Each row is a point. Each copy is the shape, with its points in the same order, stretched, turned, moved and blurred by noise. Say if it was mirrored as well.
In the rows, zero is written as 128.

Shape:
[[150  55 127]
 [ 89 165 130]
 [108 153 115]
 [121 121 164]
 [140 107 122]
 [168  84 118]
 [116 184 162]]
Copy 1, 7 rows:
[[143  36 115]
 [ 97 163 122]
 [119 150 109]
 [105 107 155]
 [142  94 119]
 [165  64 120]
 [114 172 164]]
Copy 1 is: only turned
Copy 2:
[[141  64 117]
 [ 82 168 136]
 [106 151 146]
 [115 134  92]
 [135 115 132]
 [162  89 127]
 [114 192 106]]
Copy 2 is: mirrored
Copy 3:
[[186  78  85]
 [104 156 152]
 [122 160 133]
 [154 105 153]
 [165 122 110]
 [197 112  95]
 [136 158 186]]
Copy 3 is: only turned

Shape, 11 rows:
[[142  63 151 144 168 148]
 [129 167 147 148 161 203]
 [144  93 176 130 152 154]
 [136 116  89 156  79 108]
 [156 168 143 127 141 196]
 [146  59 141 133 141 170]
 [132 152 101 165  94 136]
 [163 125  85 147 114 121]
 [125  68 132 122 143 162]
 [142  86 104 164 138 126]
 [121  50 126 114 161 115]]
Copy 1, 11 rows:
[[167 100 176 164 170 136]
 [ 86 184 147 154 163 177]
 [153 136 181 133 163 141]
 [131 132 101 168  75  92]
 [107 196 145 135 139 185]
 [160 100 170 160 147 165]
 [105 162 107 162  90 113]
 [157 149  94 156  95 120]
 [142  91 155 145 147 158]
 [150 112 120 175 129 120]
 [172  64 139 133 169 112]]
Copy 1 is: only turned
Copy 2 (11 x 6):
[[ 68 111 163 107 172 114]
 [115 176 174 118 194 201]
 [ 81 138 186  97 153 138]
 [127 120 106 160 105 134]
 [127 197 158 104 168 191]
 [ 68 107 142  91 162 147]
 [132 150 116 167 115 168]
 [123 143  99 155 132 134]
 [ 80  98 150  98 159 147]
 [103 117 125 146 152 125]
 [ 92  65 152 102 163 104]]
Copy 2 is: mirrored
Copy 3:
[[135  69 111 138 165 174]
 [114 190 147 130 187 162]
 [151  89 153 125 160 154]
 [115 128  80 131 125  78]
 [126 181 162 102 199 134]
 [113  75 123 111 161 157]
 [119 182 112 144 135  94]
 [139 138  76 123 169  96]
 [124  89 112 103 145 167]
 [123 105  78 138 159 126]
 [163  70  78 113 129 175]]
Copy 3 is: mirrored

Shape, 12 rows:
[[ 58 140  60  82 147 140 102 102 121]
 [127 118 137 136  93 183  88 131 166]
 [ 88 108 146 120 119 106 163  82 142]
 [124 118  57 159 177 137 101 135 164]
 [134 126 102 154  94 124 101 169 165]
 [149  90 143  98 178 108 172 161  87]
 [ 61 131 148 115 150 132  87 166 146]
 [102 172 150 171  91 132 162 143 154]
 [146 131  89 104 142 126  87 112 168]
 [ 66 114 120 102  90 113 159 110 136]
 [110 104  84 122 168 100 101 137  73]
 [154 180 135  84 165 112 131 158 163]]
Copy 1:
[[137 113  35 140 125 155 131  64 122]
 [148 108 108 120  43 169 126 140 167]
 [ 81 127 128 104 110 112 150  87 125]
 [157  64 103 166 134 122 138 106 191]
 [156 108 111 147  86 102 126 164 181]
 [169 119 141  79 177 123 175 155 110]
 [172 124  99 156  77 129 191 121 118]
 [ 84 157 135 169  89 122 139 161 158]
 [166 124 106 117 126 123 129  88 188]
 [ 78 125  82 111  93 114 147 112 120]
 [186  79 106 138 154 117 117 107  99]
 [170 204 120 121 167 133 174 130 185]]
Copy 1 is: mirrored
Copy 2 (12 x 9):
[[118  89 124 184 141 193 102 135 139]
 [ 85 162 135  78  84 175 128 139 120]
 [ 90  77 109 111 135 138 166 100 131]
 [103 157  85 121 157 148  97 177 125]
 [ 88 167 128 101  86 128 149 176 137]
 [158  81 168  70 174 119 140 161  98]
 [ 53 124 178 125 145 157 131 155 132]
 [ 83 172 141 127 104 131 214 117 128]
 [127 135 117  97 116 151  86 150 159]
 [ 92  83 118 143 108 154 181 122 137]
 [132  94 142 149 164 115  83 166  84]
 [148 153 178  90 147 129 139 138 183]]
Copy 2 is: mirrored
Copy 3, 12 rows:
[[ 85  94  71 126 127 174 120 163  68]
 [154 173 104 129 123 156 105  97 134]
 [108  71 155  93 127 161 126 102 130]
 [137 109 105 185 147 166 126 192 147]
 [133 152 100 155  86 116 132 146 173]
 [124 111 168 132 196  85 171 155 104]
 [ 62 165  99 117 154 146 116 138 131]
 [114 161 170  95  78 168 139 142 170]
 [162 111  95 135 140 137  91 167 128]
 [ 95  88 116  95  95 150 149 105 125]
 [ 85 100 135 179 156 102 125 173  76]
 [148 152 122  78 166 122 113 199 140]]
Copy 3 is: mirrored
Copy 4, 12 rows:
[[ 96 201 107  76 137 154 138  63 102]
 [100 151 157 166  89 148 114 108 189]
 [104 144 111 142 144 133 221 123 149]
 [144 163  77 141 164 127  99  79 160]
 [103 128 120 161 103  73 107  94 179]
 [180  75 144  98 163 109 156 143 121]
 [ 71 156 160 115 181 107 116 100 162]
 [126 146 151 192 128  71 182  78 163]
 [129 181  91 130 108 122 109 127 164]
 [ 88 128 122 113 120 106 210  79 139]
 [120 126 103 104 160 125 110 107  81]
 [170 188 160 119 133  63 129 144 154]]
Copy 4 is: mirrored

Shape:
[[100 151 131 161 125 140 140 161 139 117 154]
 [102 207 168 156 151 128 186 121  95  86 115]
 [160 106 136 153 165 109  91 188 136 170 118]
 [159 129 124 101 169 162 178 115 127 115  96]
 [147 144 165 137 121 167 182 128 103  86 154]
 [118 175 130  89 112 157  89 122 131 101 134]
 [ 78 181 145 130 100 146 132 108 149 112  96]
 [159 144 151 115 113  37 180 141 186 123 113]
 [121  84 118 103 148 119 139 115  91 131 151]
 [114 114  89 118 137  99 128 177 149 140 117]
 [144 134 134 174  88 100 101 138 115  81  79]
 [ 89  80 122 125 145 107 145 125 117 158 107]
 [ 95 141 155 110 118 139 147 152  93 134 148]
 [104 144  87 126  98  89  92  85 120 132 188]
 [ 97  87 118 113 174  96  76 167 158 135 174]
 [120 133  93 107 157 144 193 189 137 104  28]]
Copy 1:
[[109 172 165 128 125 130 125 128 130 118 162]
 [122 209 187 129 105 147 194 117  91 125  95]
 [176  96 157 156 170 105  89 150 152 147 126]
 [158 132 111  97 131 161 180  87 155 137 100]
 [142 149 169  99  76 140 181  92 119 120 148]
 [130 151  81 137  89 174 143 157 103 103 137]
 [ 87 188 117 138  76 169 141 147 143 118 108]
 [131 157 122 142 129  26 198 155 178 146  95]
 [107  92 113 111 135 124 133  86  97 149 123]
 [107 136 116 104 177 103 109 154 152 133 126]
 [141 151 149 122  75  96  97 151 139  79  72]
 [ 77 104 127 118 147 126 112 105 141 165  97]
 [101 131 152 108 114 148 149 146  93 156 145]
 [ 90 160  73 148 101  93 100 105  77 137 144]
 [ 92  90 117 170 187 104 103 136 118 110 164]
 [123 161 135  44 174 166 153 159 184 117  69]]
Copy 1 is: mirrored
Copy 2:
[[ 68 170 110 154 101 136 128 150 125 146 112]
 [110 211 157 188  93 117 186  98 104  94 125]
 [111  88 125 140 134 118  93 200 125 167 179]
 [158 120  96 137 137 154 195 129 148  85 130]
 [126 154 128 145 104 156 202 142  87 121  78]
 [114 160 134  93 118 184  93 107 134 115 115]
 [ 75 160 148 144  78 151 122  92 165 101 121]
 [146 148 115 105  50  36 158 143 169 136 148]
 [ 96 106  92  96 147 115 156 116  88 116 108]
 [ 93 130  65 115 102 115 106 158 144 124 167]
 [125 109 141 151  22 128  76 140 103 108 116]
 [ 60  93  96 126 124  94 142 120 133 114 145]
 [ 69 156 126 112 118 150 157 132  85 128 140]
 [ 92 148  87  83 114  98  71  68 106 173  89]
 [ 70 132 101  83 165  95  68 181 139 148 119]
 [121 133  67 163  72 165 174 165 164  34 204]]
Copy 2 is: mirrored
Copy 3:
[[ 98 159 140 167 129 134 129 150 122 122 155]
 [ 65 144 175 125 104 162 196 101 133  86 138]
 [133  55 137 170 134 138  64 174 115 150 132]
 [152 118 101  94 125 172 178 161 108  92 107]
 [133 153 141 127 110 164 162 141  76  72 176]
 [120 180 141  92 123 170  88 149 122  91 109]
 [ 90 187 163 114 109 144 136 133 115 127  69]
 [177 123 173 131  77  58 129 136 157  96 116]
 [137 102  89  90 164 123 116 146  98 115 153]
 [112 102  96 132 118 100  96 184 139 136 128]
 [ 85 119 142 160  82 100  88 141  74  77  82]
 [116  94  94 111 157  93 131 155 107 159 109]
 [109 144 142  96 122 137 129 145 103 143 177]
 [125 182 103 113 159 106  59  79 124 107 123]
 [129 104 122 133 203  97  56 193 160 142 152]
 [ 94  95  89 109  71 135 192 222 135 114  89]]
Copy 3 is: mirrored
Copy 4:
[[114 162 145 135 138 142 128 161 120 113 166]
 [165 217 170 130 146 173 169 117  79 134 150]
 [156 104 151 177 149  84  65 172 124 106 141]
 [188 128 107 142 157 170 150 145 127 135  92]
 [175 144 145 109 108 195 170 140 104 103 158]
 [149 161 105  61 168 138  94 135 124 102 132]
 [106 178 151  93 144 133 130 119 120 104  89]
 [192 179 168 129  78  69 132 172 167 149  97]
 [155  77 115  97 122 119 138 123 107 150 147]
 [131 122 119 126 119  87 113 187 124 149 128]
 [142 170 145 127  80 104  81 135  80  74  98]
 [111  75 150 128 121  96 138 125 112 150 100]
 [130 131 148  88 154 129 170 152  93 118 164]
 [124 153 100  87  90  90 105  90 138 136 187]
 [122  84 166 118 137 108  56 159 161 168 165]
 [148 153 113 137 159 125 164 222  68 149  53]]
Copy 4 is: mirrored

Shape:
[[ 78 150 140 139 131  54  99 116 127 148 132 127]
 [ 90 152 121 163 122 115 125 113 169 118 157 139]
 [150 137 157 150 131 210 124  94  86 119 100  92]
 [178 114 138 111  99 108 128 170 115  70  79 173]
 [114 121 123 145 146  59 168 112 129 147  71 142]
 [120  93 112 167 151 176 127 139 133  96 111  73]
 [123  66  97 113 158 109  99  95  64 115  85 125]
 [124 166 151 117 112 101 109 172 155  96 159  94]
 [ 67 149 149  74  79 145 136 113  94 139 164 126]
 [169 132 115 134 143 160 159 111 102  72 149 116]
 [108 128 182  79 136 138  86  79 161  93 123 156]
 [100 169 107 108 144  90 122 142 179 106 161  98]
 [182 134 166 144 112 164 148  76 160 115 127 146]
 [117  98 144 130 111 115  78 120 119  94 120 142]
 [148  64 181 153 110 145  86 140  82 150 121 116]
 [ 97  57 138 107 104 181 123 142 128 122 129  78]
 [ 98 105  92 119 154 182 129 109 159 215  82 106]
 [106 124 135 111 189 181 125 125 117  97 143 122]]
Copy 1 (18 x 12):
[[ 85 165 124 108 136  60 108 163 142 166 106 130]
 [103 151 124 130 149 120 108 142 175 133 144 142]
 [138 101 103 138 156 150 125  57 115  98  89  66]
 [172 123  97 136 131 108 148 146  96  71  73 193]
 [ 80 143  98 150 170 103 174 168 169 165  54 164]
 [130  76 106 137 152 135 144 138 145  86 138  76]
 [ 70  57  90 115 168  79 161 119  98 111  88 139]
 [173 169 124 102 123  74 120 157 142 103 144 102]
 [ 89 174 131  51  88 109 145  76 132 107 118 111]
 [141 140 105 139 176 122 155  86 121  79 152 118]
 [126 128 158  90 167  63  78  96 161  87  88 148]
 [142 163 109  75 167  79 119 161 183 123 160 118]
 [163 139 140 163 170 126 116  63 151 127 104 147]
 [111 103 125 122 124  82 106 135 110  94 113 149]
 [131  68 155 148 107 106 136 118  58 134  82 104]
 [135  67 136  89  91 125 163 110 146  84 123  90]
 [ 99  68 115  74 173 181 143 126 177 177  78 110]
 [101 122 146  90 195 127 123 118 128  64 130  87]]
Copy 1 is: only turned
Copy 2 (18 x 12):
[[ 88 138 127 116 148  49 110 123  66 130 140 137]
 [ 77 146  89 144 163 109 142 140  97 104 161 139]
 [131 117 170 181 140 161 136 112 148  87  84  78]
 [144 111  98  75 129 127  83 173 120  61  63 171]
 [115 106  86 123 171  59 152 146  77 130  71 163]
 [ 83  67 109 150 169 145 136 152 150  86 100  73]
 [127  50 113 114 166 111  85  72  93 105  66 122]
 [ 97 155 126  76 130  96 120 175 118  87 154  98]
 [ 97 140 161 101  81 165 152  79  74 128 149 129]
 [151 105 113 126 174 166 153 124 120  53 119 107]
 [ 83 169 146  94 163 129 109  81 149 113 112 163]
 [ 80 160  78  81 161  91 145 142  97 103 155  95]
 [151 151 116 160 168 144 157 136 169  96 118 155]
 [ 99 102 129 111 143 112  76 119 124  89 117 147]
 [136  57 184 143 131 132  73 151 147 133 109 125]
 [ 81  54 134 109 115 176 137 126 160 129 114  98]
 [ 85 110  76 170 145 149 154 110 126 201  76  86]
 [ 89 118 143 112 189 184 131 109 113 103 108  95]]
Copy 2 is: only turned

Shape (17 x 12):
[[115 155 129 116 172  98  59 125  98  73  77  97]
 [137 100 123 115 143 168 141 189 140 168 165 132]
 [110  92 117 176 139  81  80 101  98 116  75  68]
 [138  74 131 155 178 135  98  92  71 175 109 169]
 [187 102 126 134 144 106 121 132 133 171 171 161]
 [136  92 142 170 159 125 148 149 147 158 125 206]
 [177  88 157  97 103 164 177 152 151 134 148 146]
 [ 92  92 176 162 184 105  99  98 102 109 106 139]
 [100 137  93  98  93 136 138 175 135  86 164 163]
 [142 120 160 171 116 177 120 106 131 160 149 158]
 [152 117 152 169 164 143 126 145 153 150 135 164]
 [108 143 110 166 177 115 111 112  85  73  85  62]
 [147 148  90 112 116 153 170 161 132  83 132 152]
 [ 96 170 130 113 131 115 151 125 127 132  89 113]
 [148 120  83  83  96 180 142 165 197 119 138 150]
 [160 122 120 122 121 126 134 148 138 142 173 104]
 [161 108 168 166 122 142 123 178 110 165 115 184]]
Copy 1, 17 rows:
[[105 178 101 194 137 138 120 116 118  88 129  53]
 [ 72 108 161  95 117 106 113 121  70 150 156 154]
 [110 128  93 217 184 113  69 139 143 103 154  87]
 [ 62  96 179 205 107 144  99 140  91 180 107 125]
 [109 112 176 121  59 116  84  99 124 174 113 144]
 [127  95 199 133 118 129 136 132 110 202 112 151]
 [114  99 133 103  74 169 138 129 108 163 117 183]
 [102 104 160 204 148 155 124  90 104 136 111 105]
 [139 179 104 117 131 108 154 102  99 137 158 178]
 [ 81 111 169 146  97 165 138 114 125 187 164 149]
 [118 111 187 122 112 142 124 126 126 183 131 116]
 [ 86 162  60 173 205 128 110 125 150 118 137  67]
 [130 180  78 117 122 130 166 133 135 164 121 149]
 [103 129 109 133 136 113 169 135 159  94 142 118]
 [ 99 160 138  86 109 135 130 151 110 132 137 187]
 [103 134 118  99 103 109  99 100 132 135 152 142]
 [130 101 169 148  82 137 147 149  78 201 155 125]]
Copy 1 is: only turned
Copy 2 (17 x 12):
[[ 91 178  75 123 181 164 122 171 128  61 138 152]
 [110  94 167 143 128  93 132 118  79 188 150 161]
 [ 87 139 112 120 148  99 158 189 145  29 130 120]
 [ 59 134 101 156 152  49 136  73  73  91  99 100]
 [ 99 104 152 144 142 111 128  87 102 157 101 115]
 [105 126 191 149 122  93 121  72  40 130 106 137]
 [147 108 155 117 117 140 163 115  52 193 141 118]
 [ 78 144 128 142 184 119 173 117  54  59 117 132]
 [116 153 148 115  92 145 130 105 125 158 191 173]
 [ 87  92 162 144 122 126 134  84  58 118 176 103]
 [107  87 173 156 149 135 129  92  40 127 123 141]
 [148 142  94 113 190 120 132 152 120  35 148 155]
 [168 135 131 112 124 148 117  83 104 142 172 164]
 [151 171 130 138 161 123 125 127 121 101 187 125]
 [160 113 145 154  62 160 120 119 105 184 180 153]
 [128  98 146 129 142 123 141 135 132 155 149 140]
 [ 70 116 181  97 123 115 104 110  46 146 131 112]]
Copy 2 is: only turned
